Every row gives one point. To make a cloud, some directions were put in groups of two or more. Within a group, all points are equally far from the middle, so they leave a hole (a ring in 2 directions, a hollow ball in 3). The other directions are filled evenly. Then the cloud was stretched, turned, moved and blurred a little. Count the holes, and give their numbers of directions, smallest first.

Cloud, 13 rows:
[[  5.0  26.4]
 [ 25.1  20.4]
 [ 27.0  17.1]
 [ 25.5  19.7]
 [-13.2   6.1]
 [-14.0  -4.7]
 [ -0.1  23.9]
 [  0.2 -21.9]
 [  8.1  27.1]
 [-14.2  -1.4]
 [ 11.1  27.3]
 [ 27.5  -4.4]
 [  2.8 -22.2]]
Holes: 1 (2)

Cloud:
[[ 26.7  -8.2 -15.1]
 [  4.3 -17.8 -17.3]
 [ -5.1   5.7 -28.1]
 [ -3.7   5.4 -28.8]
 [  7.7   0.6 -28.4]
 [-16.0   2.4 -19.3]
 [ -0.4 -14.6 -19.6]
 [ 20.0   9.7 -26.1]
 [  8.7 -11.2 -22.5]
 [-16.8  15.7 -16.8]
 [ 34.7   5.4 -11.1]
 [ 11.3 -25.2  19.7]
 [  2.2  24.2  13.9]
 [ 10.5  35.9 -13.3]
 [ 22.8  13.7 -24.2]
 [ -1.4 -21.6  18.3]
 [ 20.6  15.4 -25.8]
 [ 16.7  15.4 -27.3]
 [  2.4   0.2  25.9]
 [ 13.0 -26.8  16.0]
 [ 24.1 -11.2 -15.2]]
Holes: 1 (3)

Cloud, 57 rows:
[[  5.5  20.5   3.6  -0.2 -15.4   9.3]
 [ 25.1   0.6  10.5 -51.1 -13.0 -25.4]
 [ 31.8 -14.9 -22.2  10.6   3.4 -10.0]
 [ -9.3  15.2  -5.7   0.2 -18.2  15.6]
 [ 19.0 -22.9 -14.0   7.8  17.1   2.4]
 [  8.4  40.4  -7.3 -35.6  -0.5   6.0]
 [-27.0 -29.9  11.2  12.2  -8.4 -12.2]
 [ 39.8 -12.3  27.7  14.1   5.4   1.2]
 [ 39.8  15.9  19.8  -0.9  -5.5  -3.9]
 [ 12.5 -23.8  -9.2  12.4 -24.9  -9.8]
 [  2.0 -14.0  24.3 -30.6  -6.1  26.3]
 [ 15.2 -43.7   4.2  -5.9  -2.4  14.4]
 [ 10.5  13.4 -25.3   4.3 -15.4 -31.0]
 [-29.8  -9.9  16.5 -12.0 -23.3   4.5]
 [ -3.5  -0.7  -2.2  -3.2 -41.6  23.1]
 [  7.5  42.3  -7.6 -25.3 -17.4  10.9]
 [-12.4 -13.6 -14.2  -9.7 -29.5   0.2]
 [  2.7 -20.8  -6.6   2.6 -17.0 -18.6]
 [-20.2  17.4  -4.3   3.3  -0.8   4.5]
 [-22.3   4.4 -39.5 -12.2  -6.6  -8.4]
 [-15.1   8.0  -2.1 -24.3 -34.8  -8.8]
 [ 16.7  -5.8   9.3  -6.3  -8.7  34.3]
 [ -8.5 -20.6   0.3   3.0 -21.2 -13.9]
 [ 13.5  -9.1 -14.6  -9.4 -35.0 -11.3]
 [ -1.1  -9.2  18.9 -31.7 -10.8  34.0]
 [  3.6  -2.6   8.5  -9.5  18.9  10.8]
 [-21.2  15.0 -19.1  -5.5 -20.8  25.8]
 [ 25.9  32.5  -9.4  14.0  10.5   2.7]
 [ 22.7 -24.6  -9.9  12.1  17.3   9.6]
 [ -0.2 -12.7 -15.2 -29.6  -5.6 -12.2]
 [ 16.7 -12.9  19.9  21.9 -34.0 -14.1]
 [  7.3  -5.5 -25.2   0.0  23.5 -24.3]
 [ 15.0  33.7 -13.6 -19.0  24.1  -9.7]
 [  5.7 -10.4  34.8 -10.4   7.5   4.8]
 [ -2.5 -22.7 -37.4  15.7  16.8   0.4]
 [  5.8 -47.0   3.9  -7.9 -15.8   1.8]
 [ -7.6 -12.3   7.4  16.0 -18.0 -14.0]
 [ 27.6  15.0  22.2 -13.8  -0.5  -5.6]
 [ 17.9  41.4  -3.8 -14.5  -7.2   0.8]
 [ 19.8   3.9   5.6 -10.4  29.4 -31.0]
 [ 11.1 -10.4  -0.5 -32.7   1.1 -20.3]
 [ 25.5  -5.3   3.6  18.2  15.7  15.9]
 [ -7.8   3.8  16.0 -36.4   3.8  16.2]
 [  8.4  -1.6 -25.7  -4.8 -42.3   5.4]
 [ 49.1  14.3   2.7 -25.5 -18.2   7.2]
 [  7.2  22.7 -13.3  21.8  -6.7  12.6]
 [  3.7   0.4  20.1  -0.7   5.6  11.4]
 [-11.8   1.2 -20.8   9.1 -19.3  -0.4]
 [ 10.4  24.2   3.3 -13.0  16.0  -3.4]
 [ 20.5  -5.7 -18.3  -1.0  17.4   8.7]
 [ 10.1 -24.3 -19.9  -9.5   1.5  10.4]
 [  6.9   0.5 -25.5   3.4  -2.0 -30.7]
 [ 17.2  11.8  21.7 -10.0 -29.9  11.4]
 [ 19.5  -4.6  12.1 -34.0   5.4 -30.1]
 [ 28.2  19.0  -2.1 -12.9  -5.1  16.5]
 [ 19.4  -8.5  -7.8  -5.9  16.8 -27.1]
 [  9.9  24.9  25.0 -32.3 -36.0  -2.5]]
Holes: 1 (2)

Cloud (71 x 8):
[[  0.7 -34.0  -3.5   8.8   4.6  -1.6  -5.7  16.3]
 [  5.2  16.7  -4.6 -31.8 -21.6 -12.0  19.4  -8.9]
 [ -1.5  26.8   5.3 -13.8 -22.8  -9.9 -20.3 -24.9]
 [ -6.3  -6.6  -5.5  10.4  10.9   2.2   7.5 -39.7]
 [-14.9  20.9  19.4  18.1  28.4  21.8  18.6  33.8]
 [-34.9   6.1   8.8 -26.5  14.6 -15.6  11.3 -11.1]
 [ 11.3 -11.1  23.2 -19.9  32.7   4.7  10.2 -24.8]
 [ -7.7 -33.8  15.3 -28.9   1.0   4.6  10.4 -25.1]
 [ 21.8  21.3 -18.6   8.6   7.2  25.3 -21.5  21.5]
 [-21.7  26.0 -22.0 -28.7   7.1  15.3   3.7  -1.4]
 [  0.5  32.3  16.8   8.8   3.3  30.4  -9.8  19.7]
 [  9.0  -8.4 -25.5  28.1   3.2 -31.3  -6.0  16.5]
 [-13.3 -27.6   0.4 -23.4  10.5  35.9 -24.7   7.7]
 [  8.5 -22.6   4.2 -25.7  -5.3  -1.9  30.9 -17.3]
 [-12.5  18.3  23.6  -6.5 -10.8  -5.7   4.7  24.0]
 [  8.7 -31.8  10.7  -5.8  -9.0  -3.6  11.2  14.2]
 [  4.0   1.1  11.1  21.7 -24.4  17.9 -21.3  22.0]
 [  5.8  24.4   3.7 -23.1   6.9  27.4  12.7  18.2]
 [-25.9  -8.7  20.7   3.3  -9.6  -4.1  25.3   8.0]
 [ 26.6  -3.7  -0.1  14.0  28.3 -18.6  -4.1  11.8]
 [  6.7 -42.3   2.1 -24.0 -20.0  11.9  12.1  -6.8]
 [ -0.2   1.2  -8.9   7.4  13.8 -16.8  21.9  17.0]
 [ 30.1 -11.6 -13.1 -23.8   6.0  -5.5 -21.7 -19.1]
 [ 12.3  -5.5  13.7   9.5 -16.6   5.2 -30.3 -31.5]
 [ -2.6  14.0  -8.0 -34.2   2.3 -22.2 -32.2 -23.8]
 [  3.1  15.7  13.1   7.3 -25.8  -9.2  12.9  26.0]
 [  7.0  19.1 -22.0   5.4  20.7   2.6 -27.3  16.8]
 [ -5.0   9.3 -12.8  -4.5 -20.3 -36.8 -22.6 -10.4]
 [-29.8   7.3  -7.0 -10.3 -17.4  -5.5 -33.5   2.0]
 [  3.9  14.2  21.2  11.5 -25.7 -11.7 -20.8  14.0]
 [  0.7  26.7 -12.9 -33.7  19.5  16.3  -2.9  12.7]
 [ -9.4 -18.8 -13.5 -18.9 -15.0 -26.8  -1.5 -42.5]
 [-13.4  17.8  19.8 -16.6 -28.1 -23.8  -5.6 -29.3]
 [-14.6  10.7  27.8 -26.3  -0.1  21.7 -21.9  25.5]
 [ -9.9  14.0   6.9 -16.1  28.6  18.3  28.3  -8.1]
 [ -2.6 -21.7  -2.5   6.7  32.6   9.9  -5.4  12.1]
 [ -5.7  29.3 -15.1  19.6  32.5 -15.6  -6.2  28.8]
 [  2.7  27.8   2.5   6.8 -30.0   5.1  20.5   7.8]
 [ 26.8   7.8 -20.4  19.2   4.4 -13.5 -30.1  -6.8]
 [ -6.2   8.1 -21.9 -23.6 -34.3 -17.8  -6.1   2.7]
 [ 36.5  -4.6   3.9  -5.0  16.6  -9.4  -4.0  -3.7]
 [  5.8  19.7  -3.0 -28.1 -18.2   7.3  29.5  -7.9]
 [  6.0   0.1  29.7 -13.1   6.6 -22.2  15.4   2.0]
 [-16.6  26.4  35.5  24.6   7.5 -10.6 -15.7  -8.5]
 [ 36.1 -24.0  13.6 -25.3 -19.2 -14.1  -3.4 -13.2]
 [ 15.8 -13.4  11.5   3.2  34.8  15.0  -0.3 -25.2]
 [  0.7  36.5 -11.7   5.8  32.7  -8.2 -15.9  13.9]
 [ 23.3  -7.1  11.8  14.7  11.4 -17.1  21.2   0.3]
 [ 21.8  -4.4   0.3  17.9   7.1  -7.7  -6.4  34.2]
 [ -9.8 -18.0  13.4   0.5  -2.5  -7.6  28.5   4.8]
 [ -3.9 -32.4 -26.3 -26.5  -7.9  10.8  -2.8  -9.4]
 [-32.7  -0.2 -26.1  -6.3  -7.4  -8.6  14.3  30.4]
 [ -4.0  25.7  -1.1  -2.9  -6.6 -24.0 -13.7 -41.4]
 [ 34.8 -12.9  -4.6 -24.5 -29.0  19.0 -10.4  -8.9]
 [  2.2  20.1  11.4  -1.3 -20.0  15.5  31.3 -22.1]
 [  0.9  24.8  30.2   0.0   3.9   2.7 -31.0 -37.9]
 [-24.1 -11.5  -8.2  -3.6  18.1 -25.8 -27.4 -11.2]
 [ -7.8  19.4 -10.1 -12.7 -27.0  26.2 -24.6 -13.9]
 [  9.6   4.5 -21.1 -10.4  16.8   0.4 -22.4  13.1]
 [ -1.7  12.2 -22.7 -40.4  16.8   6.1 -20.1  -9.8]
 [ 24.9   4.5  -3.1  -1.2 -22.4  13.0   1.6  23.8]
 [-16.1 -28.9 -11.6   4.2 -14.4  -1.8  -4.4 -17.4]
 [ 30.6  33.1   0.5  11.1 -19.6  -9.1 -14.7 -14.2]
 [ 19.0  11.1  21.5  21.2  -6.0   1.8 -12.7  18.3]
 [ 15.8 -21.5  13.0 -25.8   5.4 -18.5   9.8   1.4]
 [-10.6 -18.8 -31.4  -8.1   7.2  23.7  -2.3   1.2]
 [ -7.0  -9.6 -13.5 -15.1 -16.4 -16.9 -35.8 -17.6]
 [ -0.2 -17.2  25.3  14.9 -20.6  -2.9 -12.5 -20.1]
 [ -6.9 -24.6  13.0 -16.0  -9.7  28.6 -13.1 -16.2]
 [ -1.3 -12.1   8.6 -12.6  32.2  42.2   4.6  14.0]
 [  3.1  11.0 -17.5 -15.0 -15.1 -27.1   5.6  -0.4]]
Holes: 1 (4)

Cloud:
[[  2.9  -1.5  15.0  29.0  23.6   1.1 -36.2   9.2   9.9]
 [  5.3  14.6   7.4  35.6 -12.3  -6.6  -2.7  -3.5   1.4]
 [  3.6  29.9  33.7  -1.1 -29.5  -1.8  24.5   7.6 -22.4]
 [-19.8  25.9 -32.3  14.5 -18.1  24.7   2.4 -13.6   6.4]
 [-16.9   9.3 -38.2  -4.8 -18.6  12.0   4.5  -3.4  -6.2]
 [ 18.0  17.7  12.6  34.2  19.8  22.8  10.6   0.6   9.8]
 [ 16.0   6.3   0.2 -11.4 -15.7 -33.0  -0.7  -4.6 -39.2]
 [ -4.3  -1.1  13.5  17.2  50.8  -0.8   6.9   9.0  24.4]
 [ 14.2  28.2   3.7 -18.0  16.3  11.6 -21.1   5.6  19.6]
 [ 27.0   4.5 -22.1  13.7 -22.9 -25.8 -16.5  13.2 -13.0]
 [  3.7 -18.2  -2.9  13.8  -6.0 -12.9  14.5   3.2   4.6]
 [-26.1   2.4 -19.4   4.2 -12.3  -1.2   3.4 -29.5  -9.8]
 [  4.2  52.1  13.6   9.1  -4.1   2.1 -10.6  34.2  -9.8]
 [ -7.7  21.3  16.6  25.6  27.1  -6.5 -17.4  35.0  36.4]
 [ -2.4  -6.4   0.2  27.8 -23.3  -8.8   0.8  12.3  -1.1]
 [  7.9 -10.7  -6.6 -10.2 -23.3  -1.0  16.1  24.9 -12.9]
 [-17.4  32.4  -2.3  33.2  -2.3 -24.9   0.8  21.6  13.1]
 [-35.1  29.5  -2.1   1.6   3.6   0.3 -11.7 -12.3  -2.7]
 [ -9.9 -13.3 -14.5 -12.1 -20.9  -9.2 -16.6  20.2  -6.9]
 [  3.4  34.3 -13.8  -4.7  -2.2 -14.7 -22.0  38.6 -17.2]
 [  4.9  -5.8  22.8  -6.1 -16.1 -20.9  25.9  19.7   1.1]
 [ -6.8  30.7   4.7   1.5  29.2  -3.5 -25.6 -12.4   5.0]
 [ -0.2  -8.5   2.3  16.9  -2.9 -28.3 -28.5  17.0   8.7]
 [  7.9   4.7 -30.6  18.4   7.7   7.6  -8.2 -11.4  13.5]
 [ -2.6  28.4  20.2   7.3 -24.0 -27.0   1.8 -15.6 -28.1]
 [ 40.2   8.1 -12.4   3.6 -29.3 -24.7 -11.5   1.6   4.5]
 [-12.6  21.9  18.4 -10.5  -1.4   5.0 -23.9 -13.8   4.1]
 [ 14.7 -12.6 -15.1  -4.9 -41.5  18.0  21.6 -13.4  -3.1]
 [-15.2  34.8   2.3  27.0   5.0 -33.8  -1.5   1.6  19.9]
 [ 18.7  -0.6  22.4  18.8   5.4  -9.1 -16.2 -38.6  10.6]
 [ 16.2  15.1  12.5 -11.3  -9.3  17.8 -12.8   8.8 -27.3]
 [ 16.7  -6.8 -11.7  -5.9 -17.9 -17.4 -26.5  10.2 -29.4]
 [-25.8   8.6  -9.0  -4.9 -15.1   2.6  -4.3  19.1 -25.1]
 [  0.9  36.7  18.1   6.2  -5.5  14.3  18.0 -14.1  -9.1]
 [-10.3   2.5 -21.1   1.6  -5.7  24.7  19.1  -6.8  33.7]
 [ -0.9  16.3  -6.3   5.4 -10.7  -1.2  35.1 -15.6  25.0]
 [ -4.1  43.7  11.9  19.1 -18.2   8.1  -3.1   8.4   8.1]
 [  0.2  49.7 -13.6  -7.2 -28.7  -5.1   7.1  15.9  23.8]
 [ 40.8  20.0  10.5  -8.7 -30.4  -3.0   4.9   0.6 -25.3]
 [ 30.4   0.8  27.2  20.4  -2.5 -32.4   5.3 -14.8  22.5]
 [ -9.3   4.2  22.0  13.4   8.8   2.3 -41.3 -12.9  12.3]
 [  1.6  49.5   3.5  13.1  -3.5  12.2  27.1  -7.5   6.0]
 [-21.9   7.1 -20.5  -0.7   3.4  -0.5   8.6  34.6   9.9]
 [ -6.6  33.7  17.8   2.0   1.5  -0.8  14.9  -3.6  39.2]
 [  0.3  38.2  -7.6 -15.2  17.2 -35.2  -0.4   7.7  -4.2]
 [-11.3  26.2  27.1   5.2  38.6   2.9 -21.1   9.0  16.3]
 [ -6.3  22.6   3.0 -17.9 -20.9  42.0 -13.8   4.9   3.9]
 [ 29.4  14.6  43.2  10.5   9.4 -25.1   4.3  -8.9  14.8]
 [ 15.1  10.0   6.9  40.1   1.2  -1.6  12.5   3.9   5.9]
 [ -3.7  39.4   0.8 -26.1   3.0 -10.0  12.1  10.2  21.9]
 [ 19.1 -16.9  27.3  -0.7  11.1 -12.0 -11.5  22.8  21.5]
 [-10.4  43.9   5.7  -6.7   4.2   4.4   0.4  -9.0  25.6]
 [  2.9   9.0  13.1 -27.9 -11.6   5.4   3.3   5.1  22.0]
 [ -2.3  22.2  26.9   4.5  28.6   8.4 -19.4 -19.2  19.2]
 [ -0.4   8.6  32.1   1.0  -7.7 -31.0 -23.6  27.8 -14.4]
 [ 10.3  10.5 -23.3  -9.6 -27.3  -3.0 -18.6  -0.7  14.5]
 [ 14.9   7.7 -25.9   0.0 -38.8  17.5  -7.3   1.7  11.9]
 [-11.2  13.4 -28.2  -0.6  -6.8   3.1  39.2  -9.6  15.2]
 [-40.7   4.9   0.9  -0.4   2.4 -24.4  20.4   5.8  -5.0]
 [  8.9  13.0 -29.8   1.0  12.3 -23.1  15.3   9.2  -6.7]
 [ 34.9  29.0  17.5  10.7   0.4   7.0 -15.3  25.6  20.1]
 [-22.1  14.3  12.5 -12.8 -19.9 -25.0 -27.9  25.7  -8.2]
 [-20.4  22.5  21.1  -2.1   8.8  26.8   0.7   3.0  39.7]
 [  6.0  34.0 -17.1  14.7 -21.5 -26.0  11.5  -3.6   0.7]
 [  5.5  -3.4  29.5   5.6   0.8 -16.0  -7.2  33.4  10.0]
 [-29.0   5.9  18.5  -6.0 -10.8  26.1  -6.0   8.1 -20.5]
 [-23.4 -14.8 -14.8 -19.6  -8.9  -0.3  24.8 -13.8  -1.8]
 [  7.6 -24.0   9.7  21.8  -0.9 -15.6  -5.7   2.9   0.7]
 [ 21.1  10.8  25.4  15.2  -9.1  18.1  -3.4 -10.5   2.7]
 [-19.2  -5.4 -23.7 -18.1  -5.1   0.3  11.0 -34.9   7.7]
 [-14.7  33.1  21.3  26.9  38.6 -21.0 -11.0   6.1  17.0]
 [ -4.2   9.6  -5.4 -19.7  11.7   7.5  14.3  21.7  12.2]
 [ 30.4  21.2  15.9 -14.2 -17.3   3.9 -13.9  20.8 -12.2]
 [-16.6   3.4  11.6 -23.3 -19.5  -5.6  24.2  -5.1 -33.7]
 [-26.6  36.0  -5.0 -17.0  -6.4  19.0  18.1  -2.5 -20.7]
 [ 18.0 -19.7   7.8 -10.8   8.9  12.1  17.5  -2.9 -17.9]
 [-17.9   7.8  -2.6  17.2 -15.7  12.7 -37.6   7.3  -2.8]
 [ -0.9  -8.2   2.2 -13.2  21.1  -4.9  -3.6   5.2 -16.7]
 [  8.5 -16.8  -9.5   7.7  -9.8 -15.0 -28.3 -20.3   8.0]
 [-27.9  30.0   7.6  21.9   3.3  13.8  -0.2  -7.0  37.9]
 [-10.6   1.4 -38.3 -11.4 -36.2  18.3  -2.4   2.7  -2.3]
 [-20.9  -7.8   8.1   9.6  15.2 -13.5  -6.1  17.6  22.7]
 [-15.9   3.6 -11.6 -21.2 -35.0  -1.0  -6.8   0.5 -26.7]
 [-27.1  31.4 -28.0  19.0 -34.2  -7.1  18.7   5.9  -2.5]
 [ 34.8  -2.1  -5.4 -13.9 -26.8  -1.5  17.2  22.3 -26.8]
 [-10.7   9.3  20.0  12.0 -29.5 -23.8  14.1   3.7  37.3]
 [-13.1  54.6  -1.4   2.2 -26.5  -7.9  25.7  -8.3 -15.0]
 [ 12.9  12.8 -22.4 -16.1  -5.4  -6.1  -3.1  12.0  35.3]
 [-13.5  27.9  32.8 -16.8 -22.3  -5.6   5.2  10.7  -2.7]
 [ -7.3 -10.4  25.5  -8.9  -7.6  16.8  31.3 -10.2 -11.6]
 [-17.9  -1.3   6.4  18.7  -7.1 -26.5 -10.0  -7.8   2.5]
 [  9.8  32.6  20.7  30.9  19.9 -21.2 -14.2  48.9  25.6]
 [-11.8  28.8 -14.7  14.2  -3.1  16.6   4.1 -17.2  29.6]
 [ -5.8  -4.4 -26.3 -15.2 -15.4  23.1   8.0  23.8   8.4]
 [ 15.8  -2.0 -19.6  -1.8 -39.3   0.2 -12.8 -14.3 -18.7]
 [ 20.4  -7.9 -12.0  10.8 -15.3 -18.7   7.2  25.7   8.8]
 [ -7.8  35.7  10.8  -2.5   3.1   4.7  11.1  -4.6  42.4]
 [  2.9  -1.6  -2.2  -3.0  -3.7 -24.1  -5.8   1.4 -34.6]
 [-15.9  14.3 -23.2 -19.9  -1.6  33.4  15.7  19.7  -8.1]
 [ 19.6 -21.8 -22.4  -0.5  -4.2  -2.4  -1.4  -0.4 -25.1]
 [-13.9 -19.4  -4.5 -16.6  11.2  -1.4 -27.6  18.5   9.5]
 [-16.8 -27.2  -9.8   1.1  -7.5 -10.2  -6.8 -31.7  -1.4]
 [-20.4  41.6  -0.5  -7.4 -23.1   8.1  -1.8   3.5 -16.2]
 [ -8.0   0.7  -6.5  13.7  46.2  -6.0 -10.9  19.0   5.5]
 [-20.4   2.8  27.8   6.3 -21.0  17.6 -15.2  24.6  -2.9]
 [ 13.0  -6.7  31.5  -7.2  38.9   7.5  -1.4  -8.9   0.7]]
Holes: 1 (4)
